Each row of a before or after table is a point. One or more steps were done to the points. Then noise was added and the rows were shuffled. The steps act on columns, c1 being the first. Name the steps. A step turns or swaps two columns, mirrors them in a line or flattens them onto one, adds a multiple of one to another, or multiplies or shifts one. Angles are multiples of 10 degrees, from the lower column toward the higher: turns from -170 to 170, lines from 10 to 170 but not 90. Use the fewest steps. Two steps may share a column if one is a turn and the other turns, adds or multiplies; they go together, in the order done. Otherwise the lowest column goes first.

Before:
-52 21
-14 17
43 17
28 2
-32 24
-36 14
-9 19
6 7
31 24
46 28
16 4
After (11 x 2):
21 -8
24 -32
14 -40
28 29
8 4
19 44
0 28
26 46
19 -15
23 -51
5 17
Steps: swap c1 and c2

Before, 12 rows:
-37 6 -66 -22 40 -7
5 6 -32 40 -10 -16
11 -1 -2 12 -2 16
11 10 20 17 -23 7
-49 6 -53 -19 3 0
13 -11 27 27 -23 4
42 -2 -15 15 0 -7
-39 50 0 -33 32 18
-48 0 -70 -29 37 40
20 -9 -1 3 -24 2
-56 -34 -14 -29 61 -66
0 -22 -41 57 12 15
After (12 x 6):
-1 -16 5 4 58 -15
1 -7 2 0 -23 -4
-1 -9 24 1 -5 25
-3 22 60 -1 34 30
1 22 80 -2 25 -13
-1 -7 -24 -1 -24 -12
-1 -4 48 1 6 20
-1 -25 -15 1 -11 -14
1 3 13 1 0 9
0 23 41 -1 -5 -1
-2 -2 8 0 -5 -14
-3 67 -12 -2 25 64
Steps: multiply c1 by 0; mirror c2 and c5 in the line at 70 degrees; turn c3 and c6 by -160 degrees; multiply c4 by 0

Before:
-35 25 -31 61 -13 11 -10 -7 12 -6 -31 8
-45 -7 10 26 39 14 16 -7 -23 -3 -18 25
-27 -39 14 14 -32 25 -6 53 19 29 -15 24
26 -23 5 4 17 -23 14 37 -36 48 20 1
-34 -13 15 52 36 9 31 25 -46 27 -9 -38
-29 -22 -36 -14 13 41 4 37 -22 -21 -16 -15
-2 -13 20 -14 -21 15 30 3 -17 53 39 -31
-36 -37 5 7 -38 -26 -5 -16 24 14 1 -36
16 44 19 24 26 31 -23 -6 -16 -15 0 14
-39 33 -6 65 2 -33 4 57 -37 -12 -20 38
-52 36 9 25 -20 -30 23 56 -6 50 -47 -38
23 39 37 10 2 42 27 0 15 -8 0 -20
-35 -30 37 39 -38 37 -3 -6 -15 11 -44 18
26 11 -5 28 14 5 18 -21 -17 -7 -2 9
After (14 x 12):
-34 38 24 36 -26 7 30 22 -39 -11 27 5
-4 -6 -1 -13 4 16 28 21 -10 34 52 2
26 -22 -7 9 -44 42 24 39 17 -1 -9 -4
26 27 35 5 3 -23 12 9 -38 21 49 4
-24 0 49 9 56 25 -5 25 16 -14 29 -3
-31 -11 -14 29 48 33 0 36 -18 -45 9 3
-36 -5 -17 7 53 -24 -5 2 29 2 12 -3
-45 33 -11 17 -27 14 19 10 -26 -18 -5 5
16 -8 -8 18 -38 37 -24 18 -16 -3 -14 -1
23 6 -22 20 -27 5 19 -10 -17 -4 -10 6
-41 -16 58 46 -27 -35 5 3 -40 -23 -12 7
-49 -39 53 18 -25 -29 23 17 0 -46 54 -2
-33 -24 1 42 -7 14 -11 -31 10 -32 -6 -3
-30 21 44 -12 5 44 5 -30 -22 -14 -20 2
Steps: turn c2 and c5 by -130 degrees; add -0.5 times c7 to c5; mirror c3 and c8 in the line at 50 degrees; multiply c4 by 0.7; flatten c9 and c12 onto the line at 170 degrees; swap c10 and c11

Before (14 x 20):
25 -18 -1 -2 -28 8 22 -43 -31 -3 4 9 15 -8 -20 0 -36 -24 -13 33
-52 -3 45 31 -79 -15 -36 9 36 -42 13 -5 -25 9 -7 -2 9 23 26 -11
21 -20 30 28 21 -25 -25 -23 -25 -8 -5 36 9 13 -9 -9 -26 -19 -15 2
60 14 1 10 -5 -32 28 2 -25 11 40 18 34 -26 21 4 6 -37 -23 34
13 24 12 36 7 -9 33 -8 -1 12 25 14 42 -29 -1 -3 -51 -10 3 14
40 38 3 27 -2 69 38 -21 -34 -24 3 -47 28 -2 43 -36 30 49 23 -26
4 9 8 3 6 -13 12 -20 -14 -27 -36 17 43 -16 12 22 -9 -7 -17 31
-14 18 -19 78 -77 8 -37 28 46 -36 -3 -18 -42 20 -24 25 25 56 55 -16
-20 37 -56 35 -21 29 -1 16 3 -27 50 -62 9 40 38 -9 31 42 67 -15
-10 7 39 42 -33 -15 -21 -2 12 -33 -35 -20 -33 26 -3 -1 -43 -14 -47 14
27 -31 15 -11 19 1 33 19 -32 -17 -7 30 -3 -49 8 10 -47 -26 -27 13
29 24 13 -5 14 -26 15 18 -45 25 10 -25 40 -1 -25 -19 -5 4 11 37
4 -30 29 19 -27 -25 -6 0 55 2 -30 8 -17 20 2 -11 -20 -7 9 26
28 -13 36 7 2 -15 -24 -34 -1 -7 -14 -28 0 -34 8 24 -37 -19 -7 5
After, 14 rows:
-3 10 -40 41 -14 -22 -21 -4 5 -36 -36 -28 -31 48 -8 -1 -19 -16 23 18
13 11 -16 0 -5 5 15 -22 -17 -24 -40 18 45 18 11 22 -3 -4 -16 29
27 -37 -9 -13 3 -16 32 18 -33 -17 -10 32 -6 28 15 10 -20 -30 -55 4
20 -20 -40 27 1 -7 -25 -25 -26 -9 -6 40 6 19 -10 -7 -8 -23 9 -9
32 41 53 26 17 -46 37 -23 -28 -25 -3 -43 26 -22 40 -34 11 51 -5 -39
21 19 -16 33 2 -8 31 -6 2 11 25 11 40 -3 -3 -1 -21 -11 -29 12
67 10 -30 7 -12 22 29 8 -26 8 37 19 34 24 22 5 3 -36 -25 13
32 -20 9 -1 -20 -3 21 -45 -29 -7 1 0 16 11 -20 3 -16 -24 -11 21
36 26 -24 -2 16 11 19 16 -44 24 10 -21 39 -11 -25 -18 -2 0 1 27
-15 18 19 80 -45 8 -37 28 46 -38 -1 -37 -42 -58 -21 29 16 56 18 -10
-56 -8 -40 32 -51 -21 -38 10 31 -44 15 -22 -25 -22 -6 1 6 23 8 5
25 -12 -37 11 13 -19 -22 -33 4 -5 -15 -26 3 9 4 22 -15 -17 -34 -9
8 -26 -37 19 -18 -10 -1 2 53 2 -34 1 -13 -10 2 -12 -7 -8 20 24
-23 38 59 38 8 23 3 16 0 -24 47 -66 9 -67 37 -7 9 41 46 -9
Steps: turn c1 and c20 by -20 degrees; turn c3 and c6 by -130 degrees; multiply c5 by 0.7; turn c5 and c12 by 20 degrees; turn c14 and c19 by 90 degrees; multiply c17 by 0.4

Before:
-42 -27 17 -1 -9 35 30 33 26 9 -41 53 9 -12 11 -8 37 -47 -26 -11 -1 -24 -8 -29 -15 -51 -5 24 14 -47 9 -32 11 -32 -43 -10 -2 20 30 21 -24 35 -41 -39 -30 47 -19 16 21 -13 10 -30 -2 -23 32 20 59 34 22 -49 8 -80 -5 -22
16 -18 -8 -1 -23 5 35 -18 21 12 -3 43 16 0 60 -29 -17 -21 -56 -25 19 -2 3 -39 -8 -29 -25 8 35 -16 -6 6 36 -23 -19 -17 -20 39 -19 -22 -10 39 -49 -12 -41 22 -14 -9 -3 -43 -29 -23 -3 -3 5 0 -4 30 -12 7 27 -37 -19 -23
9 38 -33 -47 17 -45 23 -12 -22 -22 21 48 26 -19 -29 50 46 -28 29 -15 -36 -8 -13 10 -49 -27 2 12 19 -56 -24 -32 51 34 -46 -32 -45 -52 -15 31 38 -16 -10 45 10 -24 26 36 40 15 -9 60 3 -1 58 34 61 -23 47 -29 0 -7 21 -23
2 33 3 -28 21 4 -22 -12 -1 -43 6 -31 4 -46 11 29 15 48 -15 -60 -7 24 -19 30 5 19 31 -36 -21 18 -3 7 5 40 5 -28 38 -9 -28 39 27 18 35 38 -18 36 31 27 7 -24 24 18 -11 27 13 -48 -22 -26 -19 4 15 4 9 -6
-3 -11 -23 -13 -32 -4 14 3 -17 13 2 30 67 34 -28 18 4 16 -7 9 -14 31 23 -16 -7 3 -4 9 37 -14 -39 -27 -22 -6 -28 -1 -42 -48 11 -23 30 -17 -55 11 29 37 17 3 1 28 -15 3 -10 -30 -14 48 41 -13 -3 4 -29 -3 36 -44
8 -18 34 -4 -37 21 2 -4 17 -2 -12 6 4 18 7 -10 -21 -2 -36 -32 -6 21 19 -24 27 16 -10 -14 -6 4 13 20 7 -3 -2 -24 0 38 -19 -14 1 43 -15 11 -42 29 -1 -14 -22 -7 -6 11 -16 14 -6 13 -8 -14 -13 -6 24 -35 -24 0
-3 6 -24 -26 11 34 -21 -7 -5 -27 -6 -30 10 -8 15 -8 7 15 -30 -45 -32 17 -10 24 33 44 27 -35 4 12 5 22 -24 -8 7 -16 20 -1 -23 10 23 8 9 22 -31 2 -18 30 -32 -15 12 33 -15 39 21 -45 -16 -4 -21 5 7 -36 -5 26
-23 23 -55 -34 -11 -7 5 -14 18 8 17 28 23 22 -16 17 29 7 24 -3 -33 6 -4 -15 -3 -20 -5 2 10 -32 -25 -49 27 30 -35 -27 -57 -54 17 -34 47 -45 -26 38 16 1 25 -23 20 4 -9 34 0 -37 12 21 77 -21 29 -7 -9 -11 23 -29
18 21 -27 -28 16 -21 -16 -8 14 -19 13 -14 -4 -32 -4 -4 -6 24 -14 -66 -14 53 -1 22 38 42 39 -33 -9 8 6 22 -22 20 -26 -45 41 -17 -51 47 12 23 33 17 -25 8 20 7 -16 -10 25 15 17 19 49 -20 -43 7 -1 5 9 -2 -8 27
After (9 x 64):
-42 -27 15 0 -9 36 31 33 26 9 -43 52 8 -13 12 -9 38 -47 -26 -10 -3 -24 -6 -29 -16 -51 -8 24 12 -47 23 -32 11 -33 -43 -11 -2 17 42 22 -24 25 -41 -40 -29 46 -18 26 22 -13 21 -30 -2 -25 26 21 58 33 22 -51 9 -82 -5 -20
-21 23 -56 -34 -11 -8 4 -14 17 8 17 28 22 22 -18 18 30 7 22 -2 -32 6 -3 -14 -3 -21 -6 2 10 -32 -62 -50 25 31 -14 -28 -57 -54 22 -33 46 -30 -25 38 15 1 24 -1 21 4 -27 34 1 -37 43 20 78 -21 29 -8 -9 -11 24 -29
20 -20 -8 -3 -22 5 33 -20 20 13 -2 44 16 2 61 -28 -16 -20 -56 -26 17 -3 4 -40 -9 -28 -23 9 34 -16 -16 7 36 -22 -9 -19 -21 38 -25 -22 -8 9 -50 -10 -42 24 -15 -3 -2 -42 6 -23 -3 -3 22 1 -4 29 -12 7 25 -39 -18 -24
-3 -11 -21 -13 -33 -4 14 3 -16 14 -1 31 67 34 -27 19 4 16 -5 7 -14 29 23 -15 -7 3 -5 7 37 -13 -99 -27 -20 -7 -21 -2 -41 -49 16 -23 30 -17 -55 13 29 35 17 -18 1 26 -13 3 -9 -32 10 49 41 -13 -4 3 -28 -2 37 -43
8 -17 35 -2 -36 20 2 -5 19 -1 -15 6 4 20 6 -11 -22 -4 -34 -32 -5 20 21 -25 27 17 -9 -12 -7 3 32 19 7 -4 7 -24 2 40 -26 -14 1 24 -15 9 -44 29 -1 -12 -23 -8 16 11 -16 13 9 12 -8 -14 -13 -4 21 -33 -22 -1
8 38 -33 -45 17 -45 21 -11 -23 -23 21 49 25 -20 -28 49 44 -26 30 -14 -36 -8 -13 12 -48 -26 3 12 18 -56 -61 -30 51 33 -58 -33 -46 -53 -21 33 38 -16 -9 45 10 -25 28 55 41 15 -10 59 2 -1 21 32 61 -22 46 -30 1 -8 21 -22
-1 5 -24 -26 11 32 -20 -7 -2 -29 -4 -29 11 -7 17 -7 7 14 -29 -44 -32 17 -9 24 34 45 27 -37 4 13 12 22 -24 -6 -14 -15 20 -1 -30 9 22 10 8 20 -31 2 -17 29 -32 -14 6 32 -15 42 -18 -47 -17 -5 -21 5 7 -37 -6 27
2 34 3 -29 22 5 -22 -13 -2 -42 7 -34 3 -46 12 27 14 49 -16 -58 -7 25 -18 30 4 17 32 -35 -20 20 -7 7 4 39 -13 -26 37 -9 -38 38 30 23 34 40 -17 35 30 21 7 -24 17 15 -10 27 -18 -49 -23 -26 -19 3 14 5 8 -7
18 20 -28 -27 16 -19 -18 -8 14 -17 14 -13 -4 -31 -5 -4 -4 28 -14 -65 -14 52 -3 24 39 43 39 -35 -8 8 15 24 -23 23 -24 -44 41 -17 -66 46 13 27 33 18 -24 6 23 42 -17 -11 22 13 17 18 27 -20 -44 5 0 6 6 0 -10 27
Steps: multiply c31 by 2.5; turn c35 and c48 by 40 degrees; turn c48 and c55 by -70 degrees; multiply c39 by 1.3; flatten c42 and c51 onto the line at 40 degrees

Before, 10 rows:
-1 -1 12 -3 -18 -7 41 -10 8 15 11 -1 6 35 6 20 -27 -3 -24 -11 20 14 48 17 24 -38 28 12 -30 -12 14 17 -12 -20 26 -22 22 29 26 5 34 1 -18 11 -33 -14 -57 33 1 -20 -4 -11 26 -20 29 -42 -7 -44 -33 7 8 -5 20 4
-22 20 20 -34 -35 -21 1 -15 0 -16 -4 4 -19 22 9 -25 -2 -2 -33 -31 10 -16 18 -11 26 -24 34 -25 10 -13 6 19 -20 -40 23 4 20 22 -2 18 -1 25 -16 7 -24 24 -2 2 26 24 -1 8 7 -1 25 -5 -15 16 -23 -18 27 -17 -3 7
19 -72 -3 48 75 4 29 37 -33 -11 -23 -10 0 -29 40 30 35 30 -11 52 -51 14 -36 -16 17 2 32 18 -24 -5 -4 -6 55 10 -5 16 16 -18 -81 42 -34 -13 -9 -18 38 -31 -7 -45 -60 17 -12 6 -18 51 4 17 59 29 -29 29 24 8 7 -1
-52 29 24 -12 -60 -13 30 33 3 -3 -3 11 -11 1 -9 31 -22 8 -29 -6 38 14 15 -11 9 -24 14 -37 -4 32 8 21 -33 -32 3 -3 -3 27 8 21 12 38 5 20 -28 37 -25 5 28 31 -30 -46 -10 -10 -4 -25 -1 10 21 -26 -16 -15 24 -30
-18 9 15 -41 -30 -16 37 4 26 20 20 5 -5 16 21 -13 -7 -17 -16 -19 68 -7 19 -20 13 -17 -5 -12 -4 1 28 18 19 -17 39 31 20 14 11 23 31 -5 3 16 -12 39 -12 36 11 8 4 -2 -8 -21 6 -21 -7 -14 -26 -11 5 2 31 -27
11 -56 -6 -2 68 7 6 47 -44 -34 -33 5 -30 11 44 45 22 64 -7 53 -54 26 -35 -33 7 -6 17 3 -14 25 -25 3 37 -24 -39 -16 20 -51 -75 44 -17 17 23 1 12 -29 6 -47 -66 -35 10 -3 -48 50 -25 46 29 1 -63 -3 43 24 31 26
-18 -2 17 -31 -23 -17 25 12 -2 21 6 24 -30 16 -10 4 44 12 -2 14 62 2 4 16 3 -51 27 -17 4 11 36 0 -16 -33 23 20 42 34 10 7 41 7 -3 -3 -18 -34 1 19 44 9 10 -1 12 -5 -3 -28 -24 -2 -13 -1 21 -4 14 6
-25 16 30 -3 -21 20 32 16 -4 24 35 -41 2 39 1 -26 -20 15 -4 -21 17 4 -2 -4 28 -10 28 -10 -16 -9 -6 -1 -11 -5 14 19 -11 26 33 9 29 17 21 14 -9 36 -26 16 41 22 -25 3 -4 -13 -8 -7 -53 -4 -8 -10 -14 -9 -17 -15
11 -13 10 1 18 -27 -46 -3 -62 -15 -24 -7 8 -70 83 33 12 4 -13 4 -72 -58 1 -6 -19 -22 -51 -20 -12 25 -13 26 41 5 -30 -31 39 24 -8 -15 -8 -28 12 -45 -26 -44 19 16 -20 -17 -2 -61 -14 27 7 -23 -9 -17 0 36 38 18 26 -39
44 -19 19 12 30 -9 -23 -14 -13 20 -28 13 3 -49 85 16 16 -19 28 13 -57 -69 -4 -32 -21 -14 -55 -2 26 52 -49 -10 -6 17 -15 -34 10 -10 26 -14 1 -16 -33 -55 -38 -32 16 -18 -11 42 6 -22 -53 1 11 6 -16 1 2 29 77 -6 5 -41
After:
13 -54 -1 -5 69 6 6 48 -44 -34 -32 4 -27 11 44 43 21 54 -9 54 -53 27 -35 -33 42 -7 18 3 -14 26 -27 4 38 -23 -40 -16 19 55 -76 44 -16 18 23 2 12 -28 5 -48 -64 -37 10 -3 61 51 -25 45 28 1 -58 -3 46 23 12 -6
-23 20 -15 -34 -37 -22 0 -14 0 -16 -3 5 -21 24 7 -24 -1 -13 -33 -29 9 -14 18 -11 12 -24 33 -26 9 -13 7 20 -20 -40 23 4 21 -30 -3 20 0 26 -16 7 -24 27 -1 3 23 27 0 7 -6 -1 26 -6 -16 16 -29 -19 27 -18 4 -7
-19 0 -21 -32 -23 -16 23 10 -4 21 8 22 -29 16 -9 3 44 10 -3 15 62 4 5 16 8 -50 27 -17 4 10 36 -1 -20 -33 25 21 41 -44 10 6 41 7 -4 -2 -18 -34 1 19 45 10 9 -1 -3 -4 -2 -25 -26 -2 -13 0 19 -4 18 3
-3 -4 -5 -4 -19 -9 42 -10 7 15 11 0 8 35 8 22 -29 -9 -23 -11 22 13 49 17 5 -39 27 11 -29 -13 15 16 -14 -21 25 -20 21 -34 27 7 34 -2 -21 9 -32 -15 -57 33 2 -22 -4 -12 -12 -20 27 -43 -9 -44 -39 7 10 -3 30 6
-51 30 -19 -11 -58 -15 32 36 5 -1 -3 11 -10 3 -9 32 -22 -7 -28 -4 40 13 14 -14 15 -22 14 -37 -5 31 9 20 -32 -31 3 -3 -3 -32 9 20 13 37 7 21 -29 35 -25 5 28 31 -28 -45 11 -11 -4 -27 1 11 19 -27 -18 -15 0 37
45 -19 2 12 29 -8 -23 -15 -11 21 -29 14 3 -50 86 15 16 1 28 11 -56 -69 -1 -34 -26 -15 -53 -1 25 50 -50 -8 -5 17 -17 -35 12 11 26 -16 1 -17 -31 -56 -37 -31 16 -16 -13 45 6 -20 39 4 11 7 -17 2 8 30 77 -4 -41 41
-26 14 -16 -7 -20 18 30 19 -2 24 34 -42 -1 40 1 -26 -21 -8 -2 -24 17 3 -2 -4 29 -12 30 -11 -16 -8 -6 -3 -10 -5 14 19 -10 -34 33 9 30 17 21 16 -10 36 -25 16 38 23 -26 1 -7 -14 -8 -5 -52 -3 -13 -10 -14 -8 -21 5
-17 10 -20 -42 -29 -18 35 3 24 20 21 4 -6 15 21 -15 -7 -15 -17 -19 70 -7 19 -18 -10 -17 -5 -13 -4 1 29 19 19 -18 38 35 21 -24 13 23 32 -5 3 17 -13 39 -12 36 9 8 3 -1 13 -21 3 -19 -6 -15 -26 -12 4 2 6 40
12 -13 7 2 16 -27 -44 -4 -61 -16 -24 -8 11 -70 80 36 12 15 -14 5 -72 -59 1 -7 -7 -23 -50 -21 -12 23 -12 26 41 3 -30 -32 39 -24 -8 -17 -9 -29 14 -47 -25 -43 19 18 -20 -18 -2 -61 13 26 7 -23 -8 -16 9 36 39 19 -7 47
21 -72 -1 50 74 2 29 37 -34 -13 -21 -12 -1 -28 40 30 32 14 -12 54 -49 14 -34 -15 29 2 32 17 -25 -6 -3 -8 56 10 -5 14 14 20 -82 42 -33 -14 -9 -17 39 -31 -8 -45 -58 17 -11 5 20 51 4 17 60 29 -32 30 24 7 -3 4
Steps: add 0.5 times c31 to c3; turn c3 and c38 by -160 degrees; turn c25 and c59 by -20 degrees; turn c18 and c25 by 50 degrees; turn c63 and c64 by 150 degrees; turn c53 and c63 by 150 degrees
